Each point is reached from the start by the listed moves, each made once or not at all, plus a little noise. Is the number of moves made odd or even? Then give how often each move was made.

Moves:
(1): [2.64 0.77]
(2): [-1.49  2.99]
Start: [ 1.22 -0.25]
Points:
[-0.22  2.81] => odd (0, 1)
[ 1.27 -0.23] => even (0, 0)
[2.41 3.50] => even (1, 1)
[3.85 0.55] => odd (1, 0)

Moves:
(1): [ 2.86  0.30  0.42 -0.81 -0.54  0.35 -0.86  0.83]
(2): [-0.31  2.85 -0.02  0.04  0.54 -0.99  0.07  0.04]
(3): [ 0.41  0.57  3.85  1.10  0.16  0.67  0.66 -0.57]
(4): [ 0.81  0.53 -0.61  3.74 -1.44  0.24 -0.47  1.15]
(5): [ 0.68 -0.77 -0.35  1.16  2.81 -0.28 -0.96 -0.22]
(6): [ 0.00  0.93 -1.06 -0.25  0.66  3.97 -0.09 -0.61]
Start: [-0.91  2.15 -0.77 -0.27  3.46 -3.45  0.39 -1.68]
Points:
[ 3.14  5.96 -2.34  3.59  5.54 -0.24 -2.07 -0.59] => odd (1, 1, 0, 1, 1, 1)
[-0.77  5.35  3.07  0.79  4.08 -3.77  1.14 -2.03] => even (0, 1, 1, 0, 0, 0)
[ 2.68  2.66 -1.82 -0.18  6.47  0.77 -1.40 -1.76] => odd (1, 0, 0, 0, 1, 1)

Moves:
(1): [ 3.84 -1.13  2.80  0.56  0.52  0.08 -1.34 -0.43 -0.09  1.84  0.33 -1.00]
(2): [ 1.12  3.63  0.66  0.60 -1.32 -0.08  0.36  0.42  1.01  0.78 -0.27 -1.97]
(3): [-2.10 -0.35  3.40 -0.69 -0.48  0.65 -0.76 -0.92  0.51 -0.27  0.68 -1.03]
(4): [-0.07  0.21  0.61  3.41  0.75 -0.92 -0.34  1.25 -0.83  0.19  0.07  1.14]
(5): [ 0.22  1.34  0.19 -0.78  4.86 -0.31 -1.73 -0.33  0.20  0.33  0.08 -0.21]
(6): [-0.25 -0.84 -0.56  0.42  0.20  4.16  0.77  0.17 -0.59  0.22  0.15 -0.19]
(7): [-0.09 -1.04  0.18 -0.37  1.63 -0.10  4.64 -0.22  0.05 -0.72 -0.67 -0.14]
(8): [ 1.65  0.82  0.61 -0.26  0.02  0.48 -0.46  4.41 -0.08 -2.10 -0.73 -0.25]
(9): [ 0.78 -2.32 -0.94  2.35  0.31 -0.73 -0.38 -1.48  4.58 -1.25 -0.32 -0.48]
Start: [-1.60  0.57  3.57  3.11 -0.62 -1.88  0.07  1.35  1.95 -0.93 -0.94 -1.54]
Points:
[ 3.16  2.15  6.40  4.66 -1.25  2.22 -0.23  1.54  2.32  1.82 -0.77 -4.64] => odd (1, 1, 0, 0, 0, 1, 0, 0, 0)
[-0.39  4.47  4.57  2.58  4.50 -2.45  3.39  1.19  3.33 -0.53 -1.87 -3.92] => odd (0, 1, 0, 0, 1, 0, 1, 0, 0)
[ 4.63 -1.70  5.64  5.44  5.20  1.84 -3.13  3.72  6.07 -1.87 -1.40 -3.60] => odd (1, 0, 0, 0, 1, 1, 0, 1, 1)

Moves:
(1): [ 2.62  2.21  0.78 -1.87 -1.82 -1.07 -1.11  0.54 -0.81 -0.60  1.23 -3.02
  1.48  1.68 -0.72]
(2): [-0.32  1.79  1.40 -3.31  1.33  1.41  0.44  0.52  1.24 -0.60 -0.97  1.21
  0.26 -1.16  0.12]
(3): [ 2.24 -1.33  2.47  0.65  0.92 -1.16  0.78  0.65  2.19 -0.84  0.86  0.81
  0.84  1.46 -2.49]
(4): [ 0.45  2.11  0.24  0.69 -0.80  0.69  0.73 -0.25  0.83  0.62 -0.26  1.74
  1.48 -0.02  0.01]
(5): [ 0.44 -0.87  0.54 -0.38  1.06  1.15 -0.74 -1.34  0.32  0.09  0.14 -0.92
  2.04 -0.94  0.06]
(6): [-0.36 -0.49  1.43  0.60 -1.13  2.80  1.10 -0.54  0.05 -0.06 -1.43 -0.64
 -0.68 -0.56  0.61]
(7): [ 0.14 -1.06  0.75 -0.05 -0.53 -1.85  4.19 -0.33 -0.48  1.09 -0.07 -0.75
  1.20 -2.01  0.86]
(8): [ 0.59 -1.15 -1.15  0.85  1.74  0.56 -0.67  2.30  0.75  0.35  0.15  0.48
  0.02  0.22 -1.05]
(9): [-0.26 -0.13 -2.60 -2.04 -0.65 -0.29  0.52  0.40  3.42  0.21 -0.84 -0.98
  0.70 -0.66  1.18]
(10): [ 0.08  0.41  1.30  0.07  0.06 -1.22 -0.20 -0.31  1.10  1.73 -1.28 -0.17
 -1.37 -1.12  0.71]
(11): [ 0.40  0.08 -1.35  0.40  0.81  1.47  0.40 -0.78  0.13  1.48  2.22  0.17
 -1.43 -1.00 -0.81]
(12): [ 0.92 -1.40 -0.51 -1.41 -0.06 -0.83  0.01 -0.77 -1.86  1.91 -0.66  2.63
  0.56  1.28  1.51]
Start: [ 0.44 -1.14 -1.27 -0.57  0.63  0.01 -0.94 -2.07 -0.08 -1.37  0.43 -0.20
 -0.94  0.86  0.98]
Points:
[ 3.61 -0.12 -3.85 -4.37 -0.01  1.14 -2.01 -3.11  3.34 -0.31  3.24 -5.03
  1.92  0.04  0.59] => even (1, 0, 0, 0, 1, 0, 0, 0, 1, 0, 1, 0)
[ 4.95  0.02 -0.52 -7.61 -0.26  2.61  3.42 -1.69  3.24  1.75 -2.30 -0.62
  6.08 -1.16  3.67] => odd (1, 1, 0, 1, 1, 1, 1, 1, 1, 0, 0, 1)
[ 6.57  1.74  4.52 -2.82  2.88  4.56 -0.24 -1.43  5.39  0.93  1.12 -0.56
  1.64 -0.60 -2.52] => odd (1, 1, 1, 1, 1, 1, 0, 1, 0, 1, 1, 0)
[ 2.93  0.56 -2.91 -3.52 -1.98  2.90  0.11 -2.51  2.74 -0.39  1.60 -4.67
 -0.94  0.53  0.97] => even (1, 0, 0, 0, 0, 1, 0, 0, 1, 0, 1, 0)
[ 6.30 -1.13  0.80 -6.57  1.88  1.75  0.33 -0.04  6.11  2.08 -0.35  0.35
 -0.57  1.26  0.03] => odd (1, 1, 1, 0, 0, 1, 0, 1, 1, 1, 1, 1)
[ 5.44  1.29  3.77 -6.39 -1.24  1.72  4.90 -2.09  6.77 -1.59 -0.95 -2.71
  6.49 -1.40  0.56] => even (1, 1, 1, 1, 1, 1, 1, 0, 1, 0, 0, 0)
[ 7.05  0.80  5.57 -6.25  0.74 -2.85  3.12 -3.43  2.54  1.81 -0.63  1.58
  5.54 -0.11  1.00] => even (1, 1, 1, 1, 1, 0, 1, 0, 0, 1, 0, 1)

Moves:
(1): [ 1.25  0.99 -0.24 -3.15  0.91  1.70  0.13 -0.14  2.31  0.75 -2.12 -4.59
  1.12 -1.56  1.09 -2.73  1.34  0.85 -0.19 -0.19 -0.36  3.84]
(2): [-0.59 -0.34  1.14  0.51  1.38 -0.03  1.89  0.17 -1.36  1.05 -0.28  1.82
  1.72  0.91 -1.36  0.89 -0.09 -2.28  0.88  1.46 -0.58  0.74]
(3): [ 0.76 -0.98  0.37  0.25 -1.77  1.03 -1.65  0.22  2.21  1.43 -0.11 -1.83
 -1.09 -0.21 -1.29  0.18  0.16 -0.32  2.80 -1.74  1.11 -1.45]
(4): [-0.80 -1.73  0.38  0.53  0.53  0.21  0.94  1.64  0.49  0.13  0.94  1.80
  0.05 -0.91  1.36  1.07 -0.94  0.17 -0.79 -0.21 -0.76  0.78]
(5): [ 3.43  0.57  2.56 -1.85 -1.80  0.39 -0.19  2.99 -0.76 -0.48 -0.28  2.34
  2.14  2.42 -0.29 -0.35 -2.16 -2.00  0.47  2.05 -1.57  0.04]
(6): [-1.71 -0.55 -1.27  0.53 -0.36 -2.39  1.28  2.62  0.50 -1.57 -1.29  0.52
  0.05 -0.48  0.53  0.51 -0.50 -2.07  0.41 -0.81 -0.16 -0.80]
(7): [ 1.32  0.22 -0.75  0.32 -0.89  0.07 -0.56  0.40 -0.20  0.01 -0.68  0.65
  0.04 -1.32  1.02  1.12  1.34 -0.51 -0.57  0.05 -1.17  0.63]
(8): [ 0.67  0.08 -0.88 -0.89 -0.80  1.75 -1.02 -0.05 -0.50 -0.22  4.54  2.64
  1.23 -2.32  0.09 -1.41  1.26 -2.69  1.24 -0.81 -1.61  1.18]
(9): [ 0.14  1.02  1.73 -1.40  0.27 -1.14  1.53  0.32  1.95  0.41 -0.45  0.37
 -0.54  0.17 -0.88  1.32  0.82 -0.45 -1.51  0.23 -0.35 -0.11]
(10): [ 0.01  0.11 -1.38  0.52  0.75  1.46  0.86  1.70 -1.79 -0.60 -0.17 -0.81
 -1.10 -0.37  0.20 -0.45 -0.32 -0.03 -0.29 -2.56  0.48  0.72]
(11): [-1.07  0.28 -1.78 -0.18  0.06  0.87  0.10  0.77  0.24  0.24 -0.56  0.58
  1.51  0.89  0.52  3.31  1.30  0.70 -0.90  0.80  3.27  0.27]
(12): [-0.66  0.83 -0.05  1.23 -0.18  0.37  0.48 -1.58  1.01  1.03  1.20 -0.70
  1.94  0.96 -0.32 -0.57  1.85 -0.03 -0.98  0.40 -0.77 -2.74]
(13): [-2.62  0.33  1.53  0.25  0.07  1.16  0.82 -0.91 -0.21 -1.58  0.74  0.22
 -0.19  1.30  0.21  0.75  1.61  1.64  0.58 -1.20  0.97 -0.37]
(14): [-1.06  0.85  1.47 -1.24  1.23 -2.16 -1.04 -0.23 -3.02  1.38  2.06  0.40
  1.54 -0.34  1.24 -0.61 -0.48  1.67  0.71 -0.61 -0.14 -1.36]
(15): [ 0.63  1.33 -0.17 -4.74  0.99  2.02  2.00  0.13  1.51 -1.04  0.93  0.04
 -1.10  0.56  0.55  1.57 -0.61  0.42  4.67 -1.22  0.92 -3.51]
(16): [-0.74 -0.33 -0.23 -0.52 -1.22 -0.02  0.76  0.97 -0.08  0.78  0.28  1.19
 -0.67 -0.80  0.59 -0.92  1.16  0.02 -0.45  0.74  0.29  0.18]
(17): [ 1.86  0.11  0.40  1.32  0.06 -0.92 -0.05 -0.46  0.84  0.34  0.61  1.23
  1.38  1.22 -0.16 -0.05  1.91  0.97 -0.01 -0.09  0.68  1.00]
(18): [-0.36  0.53  0.08 -1.17 -1.27  1.79 -2.88 -2.20  0.92  0.32 -0.91  1.27
  0.11  1.88  1.01 -1.39 -0.45 -0.31 -1.48 -1.63 -0.91 -0.23]
(19): [-0.56  0.42 -0.27  0.89 -1.80  0.74  2.32  0.78  0.10  0.52 -0.42  2.21
  2.13 -1.55 -1.81 -1.58 -2.60  1.21  0.35  0.12 -0.44 -0.55]
(20): [-0.36 -0.08 -1.25 -2.75  0.31  0.85 -2.21  0.97 -0.56 -0.31 -0.17  1.62
  0.81 -0.95 -1.95  0.79  0.95  0.49  1.14  1.16 -1.74 -0.62]
Start: [-1.09  0.22  2.40  1.27  1.41 -1.98  0.00 -1.30  0.75  1.24 -1.43 -4.22
  1.01 -0.69  0.32  1.99  0.07 -1.79  0.68  0.08  1.49  0.13]
Points:
[-0.47 -0.56  7.87 -1.41 -2.48  2.86  1.60  3.96  2.09  2.84 -2.39  2.86
  1.49  2.40  0.93  4.05  1.12 -5.92  0.36 -2.76 -1.03  0.99] => even (0, 1, 1, 1, 1, 0, 1, 0, 1, 1, 0, 0, 1, 0, 0, 1, 0, 1, 0, 0)
[-1.85  2.00  5.65 -9.34  5.24  0.89  2.05  0.20  5.31  5.95  0.55 -5.31
  5.65 -2.09 -1.42  3.94  3.09 -1.25  7.40 -0.53 -1.18 -4.23] => odd (1, 1, 1, 1, 0, 0, 0, 0, 1, 0, 0, 1, 0, 1, 1, 0, 0, 0, 0, 1)
[-3.69  1.23 -1.29 -8.39  1.10  0.65  0.08  4.47  5.16  3.93 -0.93 -4.70
  5.12 -4.84  3.68  5.76  5.69 -0.45  6.49 -1.55  2.02 -4.66] => odd (1, 0, 1, 1, 0, 1, 1, 0, 0, 0, 1, 1, 0, 1, 1, 1, 0, 0, 0, 1)
[-2.65  4.32  3.44 -3.53  1.34  0.16  1.68 -2.30  0.30  1.64  2.80  1.27
  7.49 -0.59 -0.92  3.32  4.09  3.98  6.64 -1.43 -0.21 -7.41] => even (0, 0, 0, 0, 0, 0, 1, 0, 0, 0, 0, 1, 1, 1, 1, 0, 1, 0, 1, 1)
[-5.99 -0.52  3.88 -1.14  2.76  0.58  2.13 -0.05  3.51  0.21 -4.39 -3.02
  4.09  0.38  3.02  1.05  0.83 -3.80  0.16 -2.60 -0.18  4.03] => even (1, 1, 0, 1, 0, 1, 0, 0, 0, 0, 0, 0, 1, 0, 0, 0, 0, 1, 0, 0)
[-1.79  1.60 -1.99 -9.03  0.19  5.84 -0.54  3.26  2.74  0.89  2.25  5.15
  1.20 -3.80  2.78  6.99  4.64 -3.75  1.69 -3.44  0.10 -0.62] => even (0, 0, 0, 1, 0, 0, 1, 1, 1, 1, 1, 0, 0, 0, 1, 1, 0, 1, 0, 1)
[ 0.67  3.54  2.20 -5.64 -2.60  1.56  6.54  5.84  5.04 -0.82 -4.29  0.17
  7.44  0.07  2.54  3.74  2.70 -0.46  5.09  0.30  3.97  0.86] => even (1, 0, 0, 0, 1, 1, 1, 0, 0, 0, 1, 0, 1, 0, 1, 1, 1, 0, 1, 0)
